Every row gives one point. Before rounding, the points of a table are all equally far from one centre. They may lie mostly on one side of it. Where is the centre, to within rounding?
In the rows, zero is written as 128.

Points, 6 rows:
[[100 108]
 [130  71]
 [108 128]
 [100 104]
 [101 101]
 [107  85]]
Centre: [136 106]

Points:
[[150  97  93 164 115 127 184 140 136]
 [198  84 169 120 136 149 152 157 108]
 [149  80 112 119 155  94 133 159 123]
 [165 104 114 103  85 165 144 123 124]
 [120  90 133 124 102 113 134 135  77]
 [150  73 137 126  88 137 112 139 109]
 [183  99 180 102 133 146 147 169 120]
 [193 117 119 134 123 114 138 114 137]
 [158 114 101 114 104  97 160 146 106]
 [162  60 113 150 122 102 150 134 108]
 [154  94 117 138 143 157 172  81 138]
 [163  88 123 128 124 105 195 169 146]
 [125 109 163 137 145 108 123 164  94]]
Centre: [144 100 140 127 131 138 157 137 123]

Points, 26 rows:
[[135 134 154 159 163 182 134  66 118 155 149 138  76 102 110 141 133 147
  133  93]
 [136 100 135 128 121 179 145  78  85  92 164 101 115  94 141 159 114 132
  125  65]
 [142 108 168 142 107 103 175 132 169 121 141 119 104 147 158 144 124 125
  145  93]
 [155 118 159 121 114 154 135 120 119 111 148 126 150  96 132 174  83 148
  120  75]
 [127 139 172 112 152 127 139  58 138 104 171 123 132 129 132 144 114 111
  112 102]
 [113 151 160 130 144 158 150  93 130  94 171  96  93 102 156 190 113 150
  165  83]
 [125 142 128 112 151 157  76 101 113 106 140 105 103 101 116 165 115 157
  117  81]
 [158 101 144 147 122 144 148  69 144  85 136 144 110 119 119 137 166 162
  115  96]
 [117 109 136 129 149 148 107  88 167  85 145 119 150 129 158 125 165  97
  128  72]
 [159 125 118 140 122 173 121  85 149  88 167 114  98 168 145 173 133 122
  132  75]
 [165 136 116 118 113 156 165  64 126  75 157 102 113  90 173 135 111 129
  124  92]
 [121 127 145  95 131 184 102  80 121 108 170 137 116 133 144 150 115 172
  117 106]
 [159 127 143  86 122 185 132 116 130 110 157 152 127 107 184 114  66 138
  134  96]
 [150 105 165 118 107 194 124  81 160  80 158 126 102 111 118 140 129 182
  164  88]
 [128 148 174  73 132 158 117  85 191 128 139 124  81 112 165 138 127 124
  148  56]
 [123 135 139  74 123 176 113  87  99 122 129 165 114 124 143 154 111 130
  113  94]
 [ 85 125 156 140 137 176 141 111 138  90 172 154 108 119 158 166 108 128
  114  91]
 [151 110 128 123  89 163 128 113 107 146 192 128 114 117 145 136 145 148
  142 109]
 [127 154 131 122 132 166 148  93 105  97 143 137  86  99  99 184 106 137
  127  71]
 [119 102 160 115 108 183 140 114 158  92 177  95 125  98 110 154 144 140
  180  99]
 [124 172 132 130 107 118 147  69 145 101 143 119 100 115 110 132 106 127
  196  80]
 [145 160 137 140 109 160 109  86 128  72 185 108  93 124 153 114 112 155
  155  80]
 [147 104 145 134  84 136 139  92 128  94 156 139 129 115 141 164  82 128
  153 123]
 [134 132 146 162 173 159 126  97 127  85 145  73  78 136 125 116 139 139
  130 111]
 [125 133 132  69 123 132 161  99 154  86 154 118  86 120 129 148 116 159
  127 133]
 [124 148 126  91 127 163 136  88 118  70 174 124 113  66 135 156 100 105
  149  82]]
Centre: [139 120 136 119 142 156 136 108 140 114 136 128 101 113 142 128 121 127
 156  89]

Points, 29 rows:
[[ 74 118  79 168 137 113 138  91  88 135 122 150 157 155 158 157 169  82
  151 120 123 178 105  95]
 [ 76 138  75 142 124 142 123 121  97 133 123 175 101 110 142 131 138  89
  157 114 133 191 106  81]
 [ 90 112  69 165 120 123 111  88 134 100 123 139 116 126 146 146 176  93
  145 110 118 182 115  90]
 [ 68 125  77 127 156 113 131  98 115 130 117 161 124 138 154 159 154  98
  154 125 137 172  97  84]
 [ 70 147  82 158 153 118 119 114 117 109 119 164 126 119 146 168 154  84
  161 115 140 182 131  91]
 [ 89 116  90 131 108 133 132 101  94 135  95 184 117 119 146 142 168 108
  114 144 133 178 130  76]
 [103 120  68 111 125 105 140 115  72 137 116 178 141 104 155 144 158  82
  143 126 135 177 120  96]
 [ 63 130  81 143 112 127 119  97 123 129 116 153 104 134 160 165 164 100
  152 138 124 183  88 107]
 [100 112 102 135 131 118 116  88 107 125 139 160 122 104 162 152 188 115
  113 132 149 170 106 105]
 [ 95 109 119 127 119 147 151 114 129 100  92 167 146 137 154 163 170 116
  153 116 154 179 137 110]
 [ 56 142  86 139 116 104 106 122 125 141 115 156 153  99 152 151 172 107
  135 149  72 180 131 108]
 [ 87  91  83 130 116 118 116 105  98 110 105 172 136 133 165 164 169 105
  152 132 119 175 141  88]
 [ 82 111 107 133 126 114 140 131 147 111 108 160 129 119 161 128 169 110
  157 148 165 170  89 111]
 [ 61 109  70 148 124 128 125 137 121 127 125 156 143 127 175 165 162 117
  151 105 126 162 133  86]
 [ 81 121  83 146 120 116 107 107 130 130 111 154 130 129 133 140 195 140
  167 165 152 177 130  72]
 [ 99 105  78 146 133 120 156 104  96 146 108 171 130 129 165 134 190 105
  146 116 131 141 108  97]
 [106 131  57 149 146 134 131 126 106 121 102 155 127 135 135 178 149  66
  129 145 133 175 120  92]
 [104 104  72 137 108 107 154  99 100 132 103 161 119 147 159 153 139  95
  138 142 127 186 115  86]
 [ 47 107 105 140 109 115  93  93 111 153  99 160 145 126 145 172 167 129
  144 130 139 175 119  96]
 [ 68 139  93 149 130 135 152  99 124 132 140 179 102 116 144 154 160 109
  155 128 155 172 119 126]
 [ 88 121  56 128 112 115 133  98 113 107 130 169 125 113 153 174 153  86
  143 126 140 172 113 102]
 [105 125  65 158 111 111  93 126 128 116 114 144 126 127 157 137 139 121
  121 145 151 186 129  94]
 [103 145  90 125 154 113 158  94 117 150 125 172 122 103 133 149 140 118
  137  91 107 175 102  86]
 [ 91  93  62 147 107 105 129 121 128 154 132 186 108 128 140 133 143 108
  149 116 126 177 104 106]
 [109 112  82 130 133 117 121 113  91 142 121 162 124 103 166 168 164  79
  167 107 156 161 107 116]
 [ 81 105  81 127 125 114 150 112 136 117  96 167 122 111 131 163 162 114
  173 147 161 179 105  83]
 [120 119  65 134 116 115 141  94  93 120 147 153 117 132 126 159 170 112
  136 134 139 204  87  96]
 [ 86 138  78 132  86 115 119  93 102 155 102 166 136 143 153 168 137 120
  156 173 132 146 139  93]
 [110 117  71 141  80  99 149 119 108 138 118 165 104 134 159 143 155 133
  152 116 128 177 116  96]]
Centre: [103 127 110 143 112 126 128 124 111 137 125 135 150 118 108 144 149 110
 153 133 120 154 116 106]

Points:
[[148  90  90  96 142 117 147 117 157 174 126 156 161 140 135 142 114  96
  134 124 101 115  80 111]
 [147 156  84 105 117 131 157 129 139 169 120 127 146 116 148 159 114 111
  136 131  84 158 117 110]
 [ 97 141  88  95 136 143 155 126 126 162 137 161 140 113 162 162 130 115
  118 103 113 150 126  89]
 [156 140  83  79 123  93 123 112 152 170 124 138 185 134 131 166 108  89
  128  98 115 134  97 115]
 [135 129  77 109 160 128 145 100 167 159 124 138 148 120 143 147 104  83
  129 111  74 121  74  75]
 [152 140  87  95 126 107 147 137 155 133 138 132 152 141 134 179 101 100
  163 125  93 126  74  98]
 [144 166  99  82 126 124 141 161 152 177 152 138 167 135 126 142  89 112
  129 139  72 124  79 103]
 [131 140 103  86 154 111 155 137 154 140 154 139 172 112 163 143 106 131
  160 107 108 131  86  82]
 [128 156  90  68 116 104 122 109 180 130 157 142 152 159 103 135  82  77
  139 124  96 144  72  97]
 [152 140 105  84 139 122 109 147 159 163 131 147 119 136 107 153 120  74
  137 122  85 144 111  86]
 [121 144  55 102 166 125 157 141 149 171 154 144 172  84 148 166 121  95
  119 110 105 138  87 109]
 [133 157  86  61 127 119 118 108 168 159 149 185 154 125 151 123 117  97
  142 132  64 137  88 128]
 [109 138  77  72 159 123 138 131 161 133 160 162 200 134 104 147 108  91
  131 108 111 136  55 104]
 [132 148  91  81 110 117 129 149 151 158 133 174 172 125 116 151 115  97
  128 140  87 126  57  90]
 [154 132  63 108 133 137 121 125 153 141 129 138 145  99 130 132  96 112
  166 118  63 155  60 109]
 [151 121 108  88 110 117  97 118 139 136 129 159 142 135 154 146 124 107
  115 111  89 157 112 109]
 [147 141 105 133 143 106 144 127 122 147 153 112 172 122 113 153 136  82
  127 116  90 152  86 100]
 [142 142  90  89 112 137 132 130 167 199 140 164 156 128 167 140 103  96
  142 114 105 142  81 109]
 [110 170 108 101 153 145 117 111 153 164 124 141 111 157 155 159 114 136
  127 111  99 123  75  67]
 [122 142 103  81 142 115 125 104 137 145 135 134 182 140 152 167 128 105
  156 117  93 139  84 114]
 [124 156  94  87 145 146 135 129 157 145 160 129 135 117 167 166 121  75
  161 129  85 132  85 100]
 [150 169 106  65 144 125 119 131 168 182 146 171 161  96 123 148 105  91
  131 116 106 153  57  90]
 [169 151  87  91 128 153 122 117 158 168 141 183 163 127 116 145 136  80
  171 126  93 144 102 117]
 [138 187  78  95 125 137 149 114 140 121 128 154 132 109 153 172  91  95
  142  91  95 152  92  88]
 [127 165  83 100 138 122 123 131 123 149 154 151 130 120 161 156  68 119
  140 112 115 154  80  74]
 [157 119  82  77 132  95 150 136 172 173 158 148 163 134 124 159 142 101
  131  97  93 128  86 102]
 [130 113 106  50 104 127 123 115 135 164 146 153 150 106 118 170 107 100
  134 107  80 132 108 102]
 [121 128 119 102 160 112 124 129 149 157 135 148 123 139 133 179 102 132
  146 134  98 152 102  95]
 [130 114  98  66 125 159 117 129 132 141 169 146 123  94 134 181 125 101
  119 118  99 133  65  80]
 [140 149  94  72 136 165 116 107 162 130 153 157 133 110 121 171 159 117
  118 144  65 124  54  98]]
Centre: [126 159  92 109 131 137 124 110 157 143 159 145 130 110 104 133 117 123
 123 101 121 112  89 130]

Points:
[[185 162  98 147 124  94 127 164 124 137 116 150 112 132 156 121 175  79
  129 124  60 132 118 128]
 [161 148  93 147 154 115 118 161 121 141  82 130 112 143 183 115 164  74
  135 124 103 126 145 165]
 [178 145  85 129 141  76 146 147 157 139 103 117 120 155 144 105 149  96
  114 101  88 130 111 138]
 [148 139  81 137 161 113 126 176 134 104 123 146 112 119 168 107 170  70
  141 108  78 114 159 143]
 [149 133  99 107 144 120 135 145 140 151 120 109  99 117 151  87 165  72
  140  92  75 115 136 140]
 [163 157  85 157 170  98 138 189 138 125 137 140  98 146 130 122 138  80
  156 139  67 134 154 166]
 [165 126  65 137 156 135 124 143 141 130  90 138 149 141 139 118 177  64
  111  90 100 109 135 148]
 [172 129  90 141 143  97 115 149 155 122 110 123 103 138 154 109 158  63
  138  95  90 144 126 163]
 [147 132  89 150 150 109 126 171 123 134  65 143 155 156 128 113 162  69
  122 125  74  90 139 156]
 [141 139 113 154 157 133 120 149 106 142  98 137  96 147 135 129 165  72
  127 112  92 113 156 125]
 [170 163  80 151 164 131 116 174 126 144 110 130  98 144 170 121 164  71
  123 119  81 105 143 143]
 [150 144  59 142 147 135 115 145 107 152 110 114 109 135 141 107 185  84
  172 123  91  98 115 174]
 [182 160  85 157 148 115 147 153 149 134 101 140  99 143 144  93 174  74
  145 109  87 110 146 148]
 [176 130  75 174 150 109 135 144 148 154  87 133 151 138 120  90 167 103
  139  98  70 118 138 159]
 [139 125  92 117 170 122 117 153 109 134  94 139 120 145 153 104 160 108
  157  95  81 104 139 161]
 [186 149  62 145 168 125 108 163 138 122 132 111 133 142 141  96 170  62
  158 126  91 148 143 157]
 [137 140  73 157 183 142 136 146 143 128 126 150 139 156 146  96 169  71
  148 110  86 122 146 151]
 [161 165  96 145 155 118 136 161 131 134 122 138 113 113 158 107 117  43
  123 122  87 150 149 138]
 [173 117 103 153 154 113 123 126 143 150 102 133 120 111 136 126 164  73
  137 100  66 144 133 138]
 [150 138  92 147 162 117 126 168 169 143 101 152 131 135 150  97 150  67
  138 156  53 140 155 145]
 [150 148  83 132 166 111 119 156 115 149 104 104 116 134 146 115 157  69
  139  91  75 118 147 172]
 [166 117 100 143 158 127 156 181 133 131 112 106 134 146 130 124 160  50
  117 109  90  87 155 166]
 [162 140  93 166 168 113 140 160 149 141  90 150 124 154 141 104 153  86
  128  84  89 128 138 140]
 [180 155  88 120 165 109 147 157  94 134  82 135 117 144 138 116 162  82
  156 120  92 121 116 160]
 [155 150  78 155 164 109 122 146 159 150 107 143 132 144 129 117 173  79
  159 101  72 147 136 159]
 [178 136 106 166 139  94 139 160 151 150 105 104 128 117 156 110 175  95
  163 112  95 130 158 145]
 [180 163  87 137 134 133 148 125 130 102 125 128 143 142 153 121 188  83
  144 108  93 123 127 140]
 [163 112  83 119 141 135 122 146 123 117  96 165 119 145 129 109 177  78
  153 112  70 121 148 164]
 [162 142 112 143 150 103 143 148 121 103  80 128 112 144 158  99 162  91
  149 132  83 144 127 164]
 [167 105  95 157 147 130 124 146 124 143 123 141 113 167 148  99 184 106
  161 115  75 118 144 144]
 [133 115 108 168 159 132 120 174 133 134  99 115 123 132 145 105 154 114
  159  86  65 132 132 146]]
Centre: [153 135  93 140 133 129 129 165 133 137 127 129 137 124 123 112 141  99
 132 139 102 118 125 150]
